Every row gives one point. To make a cloud, some directions were put in groups of two or more. Within a group, all points are equally far from the middle, so they leave a hole (a ring in 2 directions, a hollow ball in 3). The other directions are filled evenly. Then the cloud was stretched, turned, moved and blurred a little. How many holes are there, and how many directions does each take, smallest first?

Cloud (13 x 2):
+0.54 -0.46
-0.15 -0.53
+0.22 +0.48
+0.21 -0.67
+0.05 -0.65
+0.22 +0.48
+0.63 -0.11
+0.23 +0.48
-0.27 +0.23
+0.31 -0.65
+0.26 +0.47
-0.32 +0.11
-0.26 -0.38
Holes: 1 (2)

Cloud, 14 rows:
-0.16 -0.50
-0.19 +0.50
+0.25 -0.55
+0.34 -0.50
-0.12 +0.53
+0.53 -0.36
-0.44 +0.18
-0.47 +0.01
-0.46 -0.04
+0.04 +0.57
+0.46 +0.44
+0.56 -0.32
-0.03 -0.54
+0.64 +0.19
Holes: 1 (2)

Cloud (22 x 3):
-0.26 +0.20 -0.26
-0.35 -0.32 -0.30
-0.39 +0.12 +0.43
-0.49 +0.28 -0.19
+0.04 -0.29 +0.63
+0.35 +0.50 +0.08
+0.15 -0.03 -0.59
-0.42 +0.21 -0.19
+0.89 +0.63 +0.05
+0.46 +0.23 -0.77
-0.16 +0.25 -0.58
+0.47 -0.11 +0.03
+0.11 +0.12 -0.29
-0.37 +0.78 -0.55
-0.61 +0.14 +0.06
-0.46 +0.81 -0.22
-0.35 -0.20 +0.47
+0.36 +0.03 -0.75
+0.16 -0.28 +0.13
+0.52 -0.36 -0.42
-0.51 +0.51 +0.50
+0.45 +0.12 -0.27
Holes: 0

Cloud:
+0.16 -0.20 +0.74
-0.26 -0.32 +0.03
-0.34 -0.32 +0.65
+0.20 -0.05 -0.51
-0.55 -0.04 -0.31
-0.81 +0.04 +0.25
+0.19 +1.02 +0.03
+0.20 -0.20 -0.65
+0.04 -0.54 -0.26
+0.45 -0.49 +0.75
+0.64 -0.38 -0.01
-0.18 -0.27 +0.22
+0.40 +0.15 +0.28
+1.09 -0.11 +0.01
-0.04 +0.11 +0.37
+0.20 -0.07 +0.10
-0.03 +0.15 -0.11
+1.00 -0.04 +0.05
-0.34 -0.52 -0.13
-0.04 -0.26 -0.15
+0.23 -0.29 -0.62
-0.46 -0.03 +0.50
Holes: 0

Cloud (28 x 4):
+0.27 -0.70 +0.35 +0.09
+0.38 -0.80 -0.17 -0.17
-0.19 +0.51 -0.12 +0.11
-0.54 -0.18 -0.71 +0.08
+0.07 +0.13 -0.31 -0.66
+0.01 -0.64 -0.26 -0.63
-0.14 +0.26 -0.65 -0.29
-0.28 +0.48 -0.33 -0.11
+0.59 -0.19 -0.27 +0.33
+0.06 -0.04 -0.25 -0.74
+0.23 -0.48 -0.44 -0.57
+0.06 -0.25 -0.51 +0.70
-0.68 +0.06 -0.51 -0.04
-0.65 +0.24 -0.38 -0.04
-0.24 -0.19 +0.29 -0.70
-0.06 +0.19 -0.04 +0.65
-0.21 -0.22 +0.16 -0.77
-0.59 -0.61 -0.50 +0.16
+0.37 +0.21 +0.21 -0.07
-0.83 -0.19 -0.33 -0.11
+0.05 +0.10 -0.05 -0.71
-0.37 -0.45 +0.04 -0.72
-0.35 -0.22 +0.55 -0.42
+0.44 -0.22 -0.56 +0.41
-0.18 -0.16 +0.53 -0.48
-0.37 -0.38 +0.63 +0.14
+0.45 +0.06 +0.26 -0.01
-0.62 -0.03 +0.34 +0.36
Holes: 2 (2, 2)

Cloud, 55 rows:
+0.31 -0.49 -0.17 +0.15 -0.24 +0.88
+0.76 +0.05 -0.40 -0.53 +0.05 +0.27
+0.17 -0.13 +0.55 +0.56 -0.07 +0.09
-0.08 -0.44 -0.31 -0.38 -0.65 -0.49
-0.17 -0.50 -0.26 +0.58 -0.70 +0.07
-0.21 -0.11 +0.64 -0.33 -0.42 +0.04
+0.40 -0.19 -0.76 +0.26 +0.35 +0.56
-0.44 +0.09 -0.07 +0.69 -0.35 +0.29
+0.02 +0.08 -0.07 -0.43 -0.70 +0.52
+0.53 -0.06 -0.74 -0.54 -0.15 +0.20
+0.02 -0.17 +0.18 -0.23 -0.58 +0.82
+0.09 -0.28 +0.16 +0.49 +0.59 +0.42
-0.19 -0.15 +0.29 -0.74 -0.38 +0.28
-0.03 -0.14 -0.11 +0.89 +0.27 -0.06
+0.25 -0.77 +0.18 +0.29 -0.33 +0.39
-0.03 +0.51 -0.18 -0.14 -0.31 -0.14
+0.61 -0.37 +0.47 +0.23 -0.11 +0.21
+0.00 -0.19 -0.74 -0.55 -0.18 +0.33
+0.07 -0.22 -0.80 -0.18 -0.51 -0.51
+0.21 -0.51 -0.07 +0.69 +0.25 +0.07
+0.19 +0.02 -0.22 +0.29 +0.70 +0.66
-0.70 -0.44 -0.48 +0.38 -0.31 -0.17
+0.02 -0.29 +0.17 +0.54 +0.55 +0.30
+0.29 -0.28 -0.26 +0.10 -0.92 -0.14
-0.05 +0.20 +0.13 -0.11 -0.52 +0.67
+0.10 +0.53 -0.06 -0.23 -0.28 +0.21
+0.42 +0.01 -0.40 +0.51 +0.49 +0.72
-0.31 +0.04 +0.20 +0.21 -0.78 -0.04
+0.48 -0.02 -0.57 +0.68 +0.17 +0.52
+0.41 -0.24 -0.70 -0.16 +0.36 +0.41
+0.36 +0.53 -0.05 -0.25 -0.09 +0.29
+0.44 -0.30 -0.52 +0.39 -0.07 +0.75
+0.05 -0.09 +0.01 -0.11 +0.54 -0.02
+0.75 +0.14 -0.59 -0.40 -0.16 +0.14
-0.18 +0.12 +0.27 -0.18 -0.21 -0.41
+0.33 +0.10 +0.56 -0.39 +0.04 +0.32
+0.72 -0.01 -0.21 +0.43 +0.02 +0.72
-0.17 -0.03 +0.01 -0.01 +0.64 +0.36
-0.32 -0.45 +0.18 +0.13 -0.18 +0.87
-0.62 -0.63 -0.11 +0.08 -0.07 +0.22
-0.51 +0.02 -0.68 +0.00 -0.03 +0.46
-0.37 -0.75 -0.18 +0.12 -0.08 +0.33
+0.60 -0.09 -0.40 -0.49 -0.57 +0.36
+0.12 -0.08 +0.18 +0.43 +0.57 +0.78
+0.43 +0.04 -0.97 -0.17 -0.16 -0.19
+0.27 -0.16 -0.90 -0.40 -0.06 +0.25
+0.37 -0.47 -0.31 +0.24 -0.07 +0.85
+0.31 -0.47 -0.49 +0.09 +0.34 +0.58
-0.02 -0.42 -0.61 +0.67 -0.46 +0.12
+0.69 -0.28 -0.12 -0.65 -0.21 +0.28
-0.20 -0.35 -0.20 +0.16 -0.23 +0.92
-0.21 -0.60 -0.37 -0.37 -0.04 +0.20
-0.12 -0.27 -0.05 -0.16 -0.99 -0.28
+0.24 -0.51 -0.19 +0.32 +0.47 +0.21
+0.66 -0.30 -0.09 -0.62 -0.10 +0.16
Holes: 3 (2, 2, 2)

Cloud:
-0.53 +0.63 -0.24 -0.12 +0.21 +0.22
+0.65 +0.38 -0.04 +0.27 +0.22 +0.47
+0.53 +0.22 +0.53 +0.21 -0.18 -0.32
-0.06 +0.90 +0.70 +0.25 +0.02 +0.79
+0.11 +0.67 -0.28 +0.30 +0.24 +0.12
+0.57 +0.02 -0.26 +0.40 -0.14 -0.14
+0.53 -0.12 -0.63 +0.50 -0.24 +0.18
+0.11 -0.07 -0.06 +0.26 +0.34 +0.43
-0.24 +0.05 -0.18 +0.72 +0.19 +0.54
-0.41 -0.36 -0.44 +0.31 +0.37 +0.52
-0.58 +0.54 -0.31 -0.47 -0.27 +0.60
+0.61 +0.30 -0.21 +0.11 +0.30 +0.12
-0.06 +0.45 +0.63 -0.58 -0.45 +0.24
+0.52 +0.06 +0.26 +0.40 -0.05 +0.03
-1.03 +0.05 +0.02 +0.04 -0.12 -0.18
+0.16 -0.12 +0.44 +0.26 +0.07 +0.44
+0.26 +0.72 +0.70 -0.09 -0.09 +0.26
-0.31 +0.21 +0.58 +0.38 -0.08 +0.14
-0.46 +0.19 -0.20 +0.57 +0.49 -0.51
-0.29 +0.02 +0.02 -0.01 +0.16 -0.42
+0.74 -0.54 -0.13 +0.77 +0.03 -0.09
-0.67 +0.09 -0.21 -0.41 +0.28 +0.19
+0.44 -0.11 +0.28 +0.12 +0.11 +0.58
+0.35 +0.40 +0.29 -0.34 -0.04 -0.40
+0.08 +0.32 -0.22 +0.05 -0.21 -0.46
+0.63 -0.27 +0.57 +0.86 -0.28 -0.19
-0.10 +0.53 -0.14 -0.29 -0.41 -0.11
-0.24 -0.03 -0.45 +0.46 +0.56 +0.65
+0.66 -0.19 +0.02 -0.21 -0.30 +0.60
-0.51 +0.60 +0.78 +0.06 -0.06 -0.01
+0.18 +0.42 -0.03 +0.40 +0.07 +0.08
-0.10 +0.14 -0.46 +0.10 -0.12 +0.10
-0.14 +0.77 +0.86 -0.26 -0.22 +0.74
-0.35 -0.62 -0.52 +0.51 +0.17 +0.85
+0.45 -0.28 +0.39 -0.19 -0.92 +0.14
+0.25 -0.30 -0.67 +0.36 +0.32 +0.72
+0.06 +0.06 -0.33 +0.25 +0.01 +0.11
-0.42 +0.55 +0.59 -0.57 -0.26 +0.48
+0.16 -0.05 +0.83 +0.54 -0.03 +0.22
+0.14 -0.01 +0.68 +0.07 -0.64 +0.44
-0.13 +0.30 -0.13 +0.35 -0.04 +0.05
-0.31 -0.02 -0.42 +0.07 -0.61 -0.55
+0.32 +0.03 +0.22 -0.46 -0.62 -0.50
+0.11 -0.43 +0.23 -0.53 -1.00 +0.22
+0.73 +0.17 +0.57 -0.28 -0.07 -0.49
+0.74 +0.15 +0.29 -0.26 +0.25 -0.54
-0.39 -0.22 +0.28 +0.91 +0.17 +0.54
Holes: 0

Cloud, 74 rows:
-0.20 +0.16 +0.31 -0.38 +0.94 +0.10 +0.27 -0.44
-0.27 -0.01 +0.50 -0.37 -0.20 -0.14 -0.40 +0.38
-0.20 +0.15 +0.03 +0.45 -0.08 -1.44 -0.14 +0.03
-0.58 +0.98 -0.28 +0.11 +0.31 +0.52 -0.03 -0.69
-0.34 -0.35 -0.08 +0.13 -0.19 -0.43 +0.05 +0.13
+0.23 +0.38 +0.19 +0.07 +0.39 -0.68 +0.04 -0.28
+0.18 +0.22 -0.02 -0.05 -0.32 +0.54 +0.21 -0.17
-0.07 +0.10 +0.13 -0.03 -0.03 +0.06 +0.58 -0.72
-0.36 -0.03 +0.59 +0.80 -0.01 +0.22 -0.55 +0.27
+0.57 +0.35 +0.26 -0.56 +0.87 -0.16 +0.00 -0.06
-0.23 +0.70 +0.70 -0.82 +0.31 +0.41 -0.33 -0.48
+0.07 -0.10 +0.50 +0.22 +0.20 +0.36 +0.15 -0.26
-0.15 -0.04 +0.21 -0.17 +0.36 +0.99 -0.28 -0.27
-0.08 -0.06 +0.54 +0.39 +0.14 +0.49 +0.00 -0.72
-0.77 -0.28 +0.18 +0.15 +0.30 +0.16 -0.16 -0.78
+0.31 -0.12 +0.21 -0.18 +0.37 +0.67 +0.23 -0.07
+0.14 -0.23 +0.13 -0.49 +0.12 -0.34 +0.25 -0.49
+0.03 -0.01 +0.51 -0.31 -0.18 +0.26 -0.33 +0.82
+0.50 +0.83 +0.35 -0.69 +0.26 -0.40 -0.47 +0.03
-1.00 -0.57 +0.20 +0.21 +0.08 +0.38 +0.11 -0.33
+0.07 +0.38 +0.36 +0.26 +0.06 -0.49 +0.26 -0.73
-0.05 +0.84 +0.05 +0.02 +0.35 -0.24 +0.25 +0.08
-0.26 +0.62 +0.25 -0.22 +0.52 +0.22 -0.38 -0.35
+0.29 +0.03 +0.07 -0.06 +0.05 -0.94 +0.23 -0.68
+0.58 +0.24 -0.29 +0.10 +0.39 +0.33 +0.25 +0.02
-0.07 -0.17 +0.81 +0.48 -0.35 +0.37 +0.14 -0.27
-0.40 -0.01 +0.49 -0.59 +0.12 -0.55 -0.32 +0.03
-0.12 +0.59 +0.24 +0.34 -0.02 +0.69 +0.47 +0.01
+0.05 +0.29 +0.60 -0.24 +0.18 -0.31 +0.28 +0.36
-0.52 +0.11 -0.44 +0.22 +0.00 +0.16 -0.24 +0.70
-0.11 -0.18 -0.13 +0.65 -0.33 -0.84 +0.12 +0.13
-0.54 +0.44 +0.51 -0.66 +0.30 -0.03 -0.33 -0.35
-0.87 +0.45 +0.27 -0.50 +0.01 -0.72 -0.60 +0.36
-0.84 +0.36 -0.26 +0.18 +0.50 +0.47 +0.27 -0.29
+0.33 +0.38 +0.38 -0.59 +0.33 +0.35 -0.12 -0.39
-0.54 -0.75 +0.22 -0.56 +0.45 +0.65 +0.01 -0.13
-0.20 +0.45 +0.24 -0.47 +0.39 -0.28 -0.87 +0.17
-0.64 +0.11 +0.31 -0.02 -0.14 +0.47 -0.01 +0.39
+0.05 +0.41 -0.31 +0.08 +0.29 -0.68 +0.25 -0.40
+0.45 +0.47 +0.25 -0.38 +0.26 -0.44 +0.09 +0.31
-0.55 -0.03 +0.19 -0.07 +0.31 -0.88 +0.33 +0.25
-0.13 +0.47 -0.19 +0.36 -0.68 +0.03 -0.19 +0.17
-0.37 -0.03 -0.07 -0.49 -0.05 -0.48 +0.42 -0.61
-0.05 +0.26 +0.60 +0.25 +0.16 +0.52 -0.35 -0.49
+0.20 +0.79 +0.17 +0.09 +0.50 +0.12 +0.52 -0.88
-0.03 +0.28 -0.10 +0.01 -0.22 +0.27 +0.39 -0.13
+0.07 +0.50 +0.31 -0.92 +0.25 -0.28 -1.17 -0.20
-0.13 +0.64 +0.25 +0.30 +0.32 +0.99 +0.37 -0.38
-0.18 +0.29 -0.17 +0.48 +0.20 +0.29 -0.43 -0.02
-0.31 +1.09 +0.53 -0.39 -0.28 -0.04 +0.11 -0.16
-0.11 +0.04 +0.51 -0.21 -0.02 +0.30 +0.04 -0.58
+0.22 -0.17 +0.76 -0.24 +0.02 -0.69 -0.10 +0.27
-0.88 +0.02 +0.06 -0.17 -0.55 -0.15 +0.07 -0.23
-0.95 -0.49 +0.63 -0.71 +0.13 -0.38 -0.11 -0.04
-0.68 +0.08 -0.40 +0.71 -0.01 -0.29 +0.37 +0.42
-0.28 -0.42 +0.24 -0.61 +0.18 -0.95 -0.08 +0.67
-0.68 +0.76 +0.34 -0.31 -0.61 -0.71 -0.41 +0.04
+0.00 +0.02 -0.05 -0.18 -0.04 -1.32 +0.38 +0.20
+0.18 -0.09 -0.37 +0.52 +0.27 +0.32 -0.27 +0.11
-0.37 +0.37 +0.09 -0.37 +0.11 -0.34 +0.30 -0.23
-0.80 +0.10 +0.40 -0.24 +0.26 -0.06 -0.06 +0.33
-0.39 -0.14 +0.44 +0.10 -0.10 -0.53 +0.16 -0.17
+0.10 +0.57 -0.32 +0.57 +0.32 -0.13 +0.24 +0.47
+0.72 +0.73 +0.34 -0.52 +0.22 -0.16 -0.51 -0.18
-0.31 +0.33 +0.14 -0.24 +0.11 +0.83 -0.61 -0.28
-0.64 +0.15 -0.51 -0.12 -0.34 +0.36 +0.30 +0.34
+0.04 -0.52 +0.21 -0.31 +0.23 +0.77 +0.16 +0.03
-0.63 -0.50 +0.39 -0.35 +0.15 +0.78 +0.23 -0.26
-0.05 -0.39 -0.15 -0.21 -0.11 +0.08 -0.54 -0.11
+0.10 -0.55 -0.04 -0.06 +0.27 +0.16 +0.21 -0.08
+0.43 +0.83 -0.16 +0.21 +0.08 +0.33 -0.10 -0.46
-0.05 +0.39 +0.01 +0.06 +0.39 -0.42 -0.07 -0.36
-0.66 +0.26 -0.11 -0.50 -0.16 -0.66 +0.02 +0.08
-0.22 +0.06 -0.21 +0.38 +0.51 +0.61 -0.40 +0.33
Holes: 0

Cloud, 73 rows:
-0.33 -0.61 -0.29 -0.43 -0.19 -0.15 -0.24 -0.91
-0.05 +0.02 -0.38 +0.89 -0.35 +0.28 -0.45 +0.35
+0.13 +0.78 -0.55 -0.23 +0.17 +0.38 +0.33 -0.16
+0.11 -0.24 +0.26 +0.02 +0.39 +0.07 -0.85 +0.46
-0.02 +0.17 +0.42 +0.47 +0.09 -0.09 +0.00 -0.26
-0.89 -0.25 -0.08 +0.40 -0.16 +0.15 -0.22 -0.39
-0.53 -0.22 +0.11 -0.05 -0.61 +0.30 -0.12 +0.81
-0.41 -0.25 -0.21 -0.14 -0.09 +0.27 -0.19 +1.00
+0.11 +0.54 -0.34 -0.25 +0.14 -0.23 +0.11 -0.39
+0.12 +0.23 +0.47 +0.24 -0.23 -0.10 +0.13 -0.25
+0.05 -0.09 +0.51 -0.03 -0.15 +0.31 -0.80 +0.32
-0.13 +0.71 -0.08 -0.66 +0.13 +0.69 -0.21 -0.02
-0.66 -0.72 +0.04 +0.28 -0.54 -0.35 -0.70 +0.28
+0.27 +0.51 +0.04 +0.39 -0.55 +0.06 -0.10 +0.88
+0.41 +0.49 -0.16 +0.59 -0.54 -0.25 +0.24 +0.36
-0.18 -0.86 -0.13 -0.14 +0.15 -0.11 -0.40 +0.53
-0.22 -0.42 -0.38 -0.36 +0.09 +0.86 +0.11 -0.34
-0.23 -0.17 +0.48 -0.83 +0.09 +0.38 -0.51 -0.16
-0.82 +0.02 -0.01 +0.20 -0.64 +0.22 +0.05 +0.68
-0.66 -0.13 -0.06 +0.03 -0.51 -0.63 -0.54 +0.28
-0.62 -0.10 -0.35 +0.20 +0.27 -0.20 -0.20 -0.61
+0.00 -0.50 -0.34 -0.07 -0.41 -0.31 -0.29 -0.74
-0.27 -0.48 -0.36 +0.58 -0.60 +0.03 +0.23 -0.03
+0.00 -0.84 -0.36 -0.58 -0.11 -0.24 -0.44 -0.06
-0.78 -0.24 -0.27 -0.57 +0.20 +0.65 -0.30 -0.11
-0.41 -0.65 -0.05 +0.48 -0.40 -0.19 -0.32 +0.68
+0.28 +0.06 +0.17 -0.55 +0.32 +0.39 -0.19 -0.53
-0.30 -0.30 -0.13 -0.39 -0.19 -0.22 -0.28 -0.92
-0.05 +0.84 +0.08 -0.59 +0.11 +0.67 +0.04 +0.30
+0.04 -0.34 +0.12 +0.48 +0.05 +0.22 +0.08 +0.03
-0.16 -0.17 -0.23 +0.54 -0.32 +0.40 -0.15 +0.86
-0.77 +0.32 +0.07 +0.37 -0.25 +0.11 +0.43 +0.51
-0.19 +0.68 -0.59 -0.36 -0.41 -0.01 -0.28 +0.49
-0.60 -0.49 -0.23 -0.60 -0.09 -0.25 -0.93 -0.12
-0.80 -0.22 -0.01 +0.34 -0.48 +0.48 -0.27 +0.49
-0.89 -0.53 +0.24 +0.33 -0.17 +0.02 -0.56 +0.33
-0.31 +0.00 -0.12 -0.14 +0.23 -0.41 -1.17 -0.18
-0.35 -0.06 -0.09 -0.77 +0.03 -0.16 -0.72 +0.16
-0.31 -0.37 -0.70 +0.32 +0.16 -0.66 -0.32 -0.01
+0.24 -0.29 -0.03 +0.02 +0.48 -0.16 -0.40 +0.43
+0.53 +0.15 -0.03 -0.07 +0.24 +0.15 +0.06 +0.27
+0.31 +0.00 -0.16 -0.11 +0.34 +0.12 -0.51 +0.47
-0.38 +0.45 +0.51 +0.30 +0.13 +0.04 -0.24 +0.41
-0.34 -0.08 -0.58 -0.60 -0.28 +0.22 +0.41 -0.25
-0.65 -0.13 +0.23 -0.41 +0.69 +0.03 -0.42 +0.18
-0.56 +0.50 -0.06 -0.30 -0.18 -0.48 -0.24 -0.08
-0.37 +0.87 -0.36 -0.07 -0.02 +0.35 -0.20 -0.27
-0.79 -0.21 +0.02 +0.35 -0.40 -0.37 -0.17 +0.90
+0.42 -0.46 +0.12 -0.36 -0.41 +0.45 +0.09 -0.09
-0.66 -0.12 +0.02 -0.32 -0.10 +0.19 -0.04 +0.95
-0.60 -0.13 -0.77 +0.52 -0.25 -0.01 -0.55 +0.32
-0.56 -0.25 +0.07 -0.91 +0.09 -0.05 -0.55 -0.30
-0.52 +0.69 -0.66 -0.10 +0.25 -0.10 -0.26 +0.77
-0.04 -0.12 -0.12 -0.23 +0.59 -0.21 -0.90 +0.35
-0.61 -0.09 +0.20 -0.57 -0.22 +0.13 +0.04 +0.77
+0.23 +0.27 +0.04 +0.08 +0.16 +0.53 +0.37 +0.16
-0.19 +0.36 -0.44 -0.13 +0.41 -0.01 +0.08 -0.32
+0.62 +0.00 +0.15 +0.09 -0.10 +0.26 -0.18 +0.31
-0.58 -0.75 +0.26 -0.80 +0.18 +0.25 -0.32 -0.41
-0.65 +0.29 -0.62 +0.27 -0.12 +0.25 +0.22 -0.31
-0.72 -0.05 -0.46 -0.06 +0.26 -0.32 +0.05 -0.36
-0.01 -0.62 -0.12 -0.13 -0.15 +0.05 +0.29 +0.39
-0.69 +0.55 -0.53 +0.12 +0.12 +0.17 +0.04 -0.19
-0.47 +0.75 +0.03 +0.51 -0.09 +0.08 +0.04 +0.05
-0.33 -0.13 -0.56 +0.61 -0.81 -0.10 +0.23 +0.82
+0.12 -0.58 -0.52 -0.48 -0.27 -0.06 -0.47 -0.24
-0.03 +0.73 +0.39 -0.48 +0.13 +0.37 +0.11 +0.36
-0.23 +0.23 -0.15 -0.01 +0.20 +0.34 -0.27 +1.00
-0.37 -0.13 -0.60 +0.69 -0.63 -0.29 +0.15 +0.73
-1.12 +0.22 -0.39 +0.01 -0.18 -0.59 +0.06 +0.37
-0.53 -0.10 +0.11 -0.03 -0.50 -0.25 -0.01 -0.47
+0.02 -0.05 +0.03 +0.27 +0.21 -0.11 -0.29 +0.93
-0.21 -0.50 -0.73 -0.07 +0.22 -0.21 -0.31 +0.08
Holes: 3 (2, 2, 2)
